Each wall is flat, endless, passes through zero and stands at right angles to its row. A trip goes straight from one point to another. Which walls does it cross, in order?
In the rows, 128 means zero.

Walls:
(1): [175 125 136]
(2): [177 153 149]
(3): [215 157 122]
(4): [103 198 204]
Trips:
[162 149 116] to [193 115 128] -> none
[115 123 147] to [125  91 142] -> 4, 1
[151 118 140] to [132  99 148] -> 3, 2
[110 161 116] to [149  87 122] -> 4, 3, 1
[ 89 122 111] to [101  90 172] -> 4
[146  44 148] to [119 151 160] -> 2, 4, 1
[150 180  70] to [126 125 158] -> 4, 3

Walls:
(1): [160 156 108 134 148 100 105 141]
(2): [193 135 112 135 140 133 107 222]
(3): [170 150  65 185 134 123 125 104]
(4): [120 104  85 168 183 164 140 156]
(5): [112  76 108 164 112 127 157 184]
(6): [146  78 139 122 176 142 101  51]
(7): [154  92 153  52 174 148 109 172]
(8): [166 163 142 171 114 129 172 123]
(9): [158 104 139  53 129  95 115  80]
Trips:
[202 144  71 151 122 142 136 109] to [178 145 119 147 125 114  92  89] -> 9, 4
[ 74 154 108  99 123 146  96 106] to [134 117 130 162 128 134  93 121] -> 9, 3, 4, 1, 2, 5
[127 132  71  46 140 118 126  70] to [110 148 144 108 147 100 172  66] -> 1, 3, 7, 8
[138  80 176 105  80 110 126 155] to [221 119 202 140 110  87 131  77] -> 8, 6, 5, 1, 2, 3, 7
[129 136 120 156  52 136 139 109] to [144  88  92 152 109  69 167  96] -> 9, 6, 1
[166  68 188 157 144 127 147 135] to [128 119 102  99 179 102 159 156] -> 1, 8, 6

Walls:
(1): [102 194  98 105 128 145 102 149 128  93 125 131]
(2): [149 173 138 149 136 124 134 144 148 129 167  91]
(3): [148 151 159 127 182  88 161 168 154  70 108 116]
(4): [ 81 111 125 149  90 141 137 137 168 172 111 207]
(5): [ 89 129 184  66  25 109  92 152 185 155 162 137]
(6): [179 136 173 178 116 197  93 177 117 104 100  19]
(7): [136 127 101 162 115  99 142  96 149 137 124 155]
(8): [126  90  94 125 146 157 120  85 149 111 114 108]
Trips:
[160 164 115 157 108 156 168 207 141 163  91 165] to [181 131  88 116 102  91  82 157 111 186 188 117] -> 5, 3, 1, 4, 6
[ 91  99 141  83  84 129 198 126 128 133 124 154] to [154 115  77  87 135 220 125  17 133 123 105 125] -> 8, 5, 4, 1
[ 93 191  94 104 156  75 140  90 160 149 147 191] to [181 126 152  80 162 122 149 136 144 122 126 146] -> 5, 4, 1, 7
[ 96  90 185  79  66 134 133 128 189 122 134 119] to [122 110 124  20 118 163 122 139 122 110 120 156] -> 1

Walls:
(1): [129  72 149 119 128 150 117 123 114 158 122 162 125  95 142 126 157 154
 107 164]
(2): [168 148 111 106 165 146 119  57 112 119 126 100 109 104 142 165  72 130
 119 141]
(3): [ 92 126 148  97 117 124 152  83 158 113 107 121  88 118 153 186  75 192
 196 123]
(4): [101 144 176 173  82 182 179  82 114 115 154  97 111 169  58 133 180 169
  91 143]
(5): [142  55 148  84  70 199 148  99 151 168 190 111 129 181 124 128 138 117
 110 137]
(6): [122 106 108 113 140  71 129 119  65 102 147 169 160 154  80 111 119 175
 152  98]
(7): [120 216 132 140  73 152 123 111 122 165 160 107 127  86 167 117  84 126
 110  94]
(8): [139  91 118 133 135  93 163 162 149  86 159 153  68 105 133 163 112  60
  52 157]
(9): [180 102 134 141 111  90 114 156  91  86 108 139 137 139  72 126  90 141
 130 152]
(10): [111 135 156 162 205  99 163  66  99 100 115 183 116  74 137 133  44 113
 196 164]
Trips:
[143 138 117 142 141 116 166 120 117 115 116 122  96  83  87 130 101 111
 119 106] to [153 156 137 107 142 147 185 130  96 182 102 114 131 118  96 106 134 147
 121 150] -> 3, 8, 1, 6, 5
[103 149 167 124 142 115 112  90 108 111 127  80 153 128  94 148 118 134
 136 104] to [105  75 116 116 122 103 146 151 202 108 134 162 134 138 182 137 114 178
 184 143] -> 7, 9, 4, 2, 5, 1, 8
[141 116 110 147  77  34 144 109  77  96 195 146 119 127 144 117 119 140
  94 106] to [168 156 154 124 105 149  94 141 115 200 103 139 103 154 210 178 125  87
 148 104] -> 4, 10, 2, 5, 9, 6, 3, 8, 1
[ 86 136 105 184 111 133  92 186  99 108 138 191 157 120 144 166 136 109
  92 133] to [101 196 147 136  66 198 142  97 123 126 168 110 140  96  90 180 108 160
  58 110] -> 4, 6, 9, 5, 1, 2, 3, 8

Walls:
(1): [132 176 189  84 120 136  88  83 126 126 134 139  89 146 166 107 145 151
  83 159 102  99 102 161 144 151 156  86 110  75 121  97 140 143 133  81
  84 135 142 147  87 190 171  64 157 121 145 132]
(2): [165 137 156  84 148 115 152  98 163 118 160 133 137  82  56 103  61  86
 108  97 195 116  91  92 140  98 177 113 177  97 140 161 115 165 136  59
 101 116 154 123 161 192 124 204 164 137 114  97]
(3): [123 140 184 123 115  45 133 107 145  79 154  27  94 162 114 110 107 113
 135  84 151 122 176 168 113 107  87  59 121  99 182 166  75  91 119 156
 191  97 177  59 191 144 173 234  94  60  92 112]
(4): [ 69  94 120 122 194 111 141 144 135 119  65 125 171 146 135 153 115 124
 113 120 134 120 116 188 112 150 126 194 160 111 123  70 118 128 148 158
 145 128 127 131 127 149 158 133 149 147 148  91]
(5): [101 169 138 143 155 178 162  81  92 130 127  94 140 122  97 161 150 171
 146 157  94 106  80 137 166 113 113 111  92  36 156 182 119 106 108 126
 130  63 122 103 122 132 102 145  87 157  93 142]
(6): [101 137 104 183 111  75  90 114 153 124  97 166  99  93  97 158 157  54
 149 145 151 152 114 154 137 110 188 102 171  85  89 103 184 200 105 112
  96 125 113 137  99 153  95  96  93 100 130  91]
(7): [ 87 158  73 164 164 105 152 120 154 162 108  57 107 158 100 136 124 121
 134 155 130 192  69 113 150 126 117 103 166 153  96 175 117  81 112 105
  91 147 150 148 115  85 142  84 146  56 162 127]
(8): [131 188 124  91  83 112 203  89 112 157 158 139 132  92  88 178 103 158
 138 103 123 131 135 129  72 106 143 179 154 155 147 161 107 126 142 124
 138  57 128 108  84 136  78  54 128 159 142 125]
(9): [140 107 162 141  85 122 175 106 137 174 117 130 106  69  98  84 107  95
 145 122 214 198  93  91 158  78 151 121 137  23 104 121 132 119 157 121
 155 105 101  98  77 177  97 130  68 128  87 139]
(10): [112 118  88 119 155 110 119 140 163 118 144 111 138 143  45 146 106 182
 140  81 143 116 121  84  93 120 142 115 117  65  92 226 104 151 124 125
 162 134  60 136 130  92 139 144 106 172  97  92]
(11): [120 147 152 148  97 147 133 156  79 119 140  94 103 142 150  90 206 111
 104 162 161 162 143 149  99 240 147 139  88 137 104  95 138 153 119 126
 153 138 176 160 103 148  87 149 118 163 153 128]
(12): [ 79 109 129 149 171 163 130 156 113 129 150 132 156 148 124 162 138 147
 116 115 147 166 129 124 163 143  96 140  93 166 122 130 138 182 181  55
 118 150 142 149 155  74 126 136 115  89 122  87]
Trips:
[ 71 209 185 104 136 212  98 114  56 197 111 143 101  92  91 172 115 116
 129 102  82 172 130 120 108 117 124 142 114 169 143  84 137 114  97  92
 105 129 129  99  94 156 191 172 108 180  84 192] to [ 95 104 117 143 146 139 104 136 156 135  89 145 144 176 141 147 162 127
 147 170 123  81 122 109 194 155 113 126 125 131 169 144 177 158 153 119
 235  85 128  55 172 160 101  92 237 145  86 168] -> 9, 4, 11, 8, 1
[157 132 127 144  78 203  62 149  56 128 145 119 134 120 125 178 132  99
  92 171 123 126  69 109  97  88 154 109  86 106 119  99 111 113 151 135
 181 117 137 125 122 153 158  82 190  88 119 160] to [169 109 148 143 132  71 103 143  64 116 105 192 135 158 172  83 155 159
 203 134 128  95  92 144 166 115 122 137 173 106 139 145 144  85 127 102
 178 184 155 216 163 181 101 122 105 149 180  95] -> 5, 6, 9, 4
[200  97 118 119 113 129 145 180 109 163 178 144 189 112  92 124 121 191
 126 114 143 164 147 158  90 129 127 156 129 110 145 156 128 186 136  73
 120 152 112 145 148 153 104 119 100 108 112  82] to [157  47 159 175 147 110 154 158 165 104 118  74  43 104 141 119 130 131
 144 133 175 115  73 158 127 238  94 123 103 183 102 113 174  96  98  93
 119 144  87 158 140  88 101 142 136  97 114 167] -> 8, 7, 2, 9, 10, 3

Walls:
(1): [142 129  98  73 157  90  48 131  89 118  93  40 131 117 177 135 110 168
  87  98 108 179 140 144 182 136 140 119 157 158 181 121 106  96 172 139
  82 176 145 194  83  88 133 119 135 133 135 123]
(2): [101 148  87 168 124 125 180  48  91 105 153 144 147 118 146 168 110 131
 135 177 138 140 108 152 134 148  83 126 108 120  88 151 129 149 137 169
 122 111 158 100 146 132  62  87 132  99 128 125]
(3): [155  86 129  92 174  61 154 130 190 170 161 106 155  85 134 142 103 174
 116 182 124 182 116 181 173 128 177  98 148 149 170 165  92 162 164 142
 125 149 112 112 147 125 129  79 113 126 108 107]
(4): [137 107  56 135 135 117 112 115 131 150 110  60  98 120 123 166 109 130
 181 112 140 100 172  79 187 208 106 136  82 171 170 138 198 154 115 123
 144 133 131 154 142 135 112 155 113 119  95 130]
(5): [ 94 103 205 139 143  91 141 135  98 147 196 142 107  88 127  42 135 123
 171 155 170  91 137 107  89 100 108 206 160  95  73 161 144  85  92 106
  90 126 135 112 132  83 130 142  77  99  99 132]
(6): [138 173  94  79 107 144 157 147 126 148 117 154 123 108  99 146 128 114
 132 120 199 118  70 128 141 120 102  76 208 184  67  79  68 172 121  81
 148 108 106 118 121 175 125 135 127  77 111 167]
Trips:
[102 139 141 130 122 188 102 126 121 142 111  77 142 170 174 166  92 126
  78 107 200 125 145 142 110 167 141 113  94 150 188 194 167  91 134 164
 136 122 154 101  74  87 159 130 117 147 155  55] to [110 144 155 134 146 152 148 101 153 173 128 104 112 121 152 157 190 113
  71 135  94 167 126 176 161  85 138 125 166 190 103 136  76 103  64 166
 108 171 157 170  87 163 143 136 144 116 170 132] -> 3, 4, 6
[118 123 117 126  98 103 140 143  74 160 157 116 112 104 132 124 171 120
  90 149 148 129 140 115 103 132 101 131 100 146  78  61  58 140  33  99
 132 144 148 156  77 134 108  98 112  99 106 166] to [191 162 138  56 154 120 180 172 146 109 153 148  87 137 134 110 117 154
 131 115 135 114  91  83 142 146 160  94 126 199 109 137 128 136 167  52
 109 146 130 134  85 143 179 158  79 148 182 128] -> 2, 1, 3, 5
[ 90 112 161  65 140 150 150 150 121 115 108 109 193 137 133  94  66  86
  85 137  73 132 101 163 132 181 139 165 144 113 173  99 137 140 152 133
  84  94 112 156 121 102  74 188 115 134 173 159] to [123 129 114 164 150 139 183 107  96  91 200 159  76 111 178 102 163 173
  78 183  66  84  77 176 157 140 168  90 173  64 112 131 152 100 147 107
 124 129 106 133  96 153  96 127  97 130 158 150] -> 2, 5, 1
[112 125 173 157 149  37 164  79 140 101 106 116 184 166 133  79 136 122
  47 192 130 117 139 111 151  77 142  91 135 155 121  89  93 102  94  94
 106 117  91 147 104  94 171 138 124 127 201  81] to [136 126 140 133 127 134 162 167 145 160  73 129 197 110 121 127 166 101
 164 150  97 104 138 105 161 140 101  93 108 101 142 160 133 110 127 143
  50 119 124 169 161  78 105  97 138 110 133 113] -> 2, 4
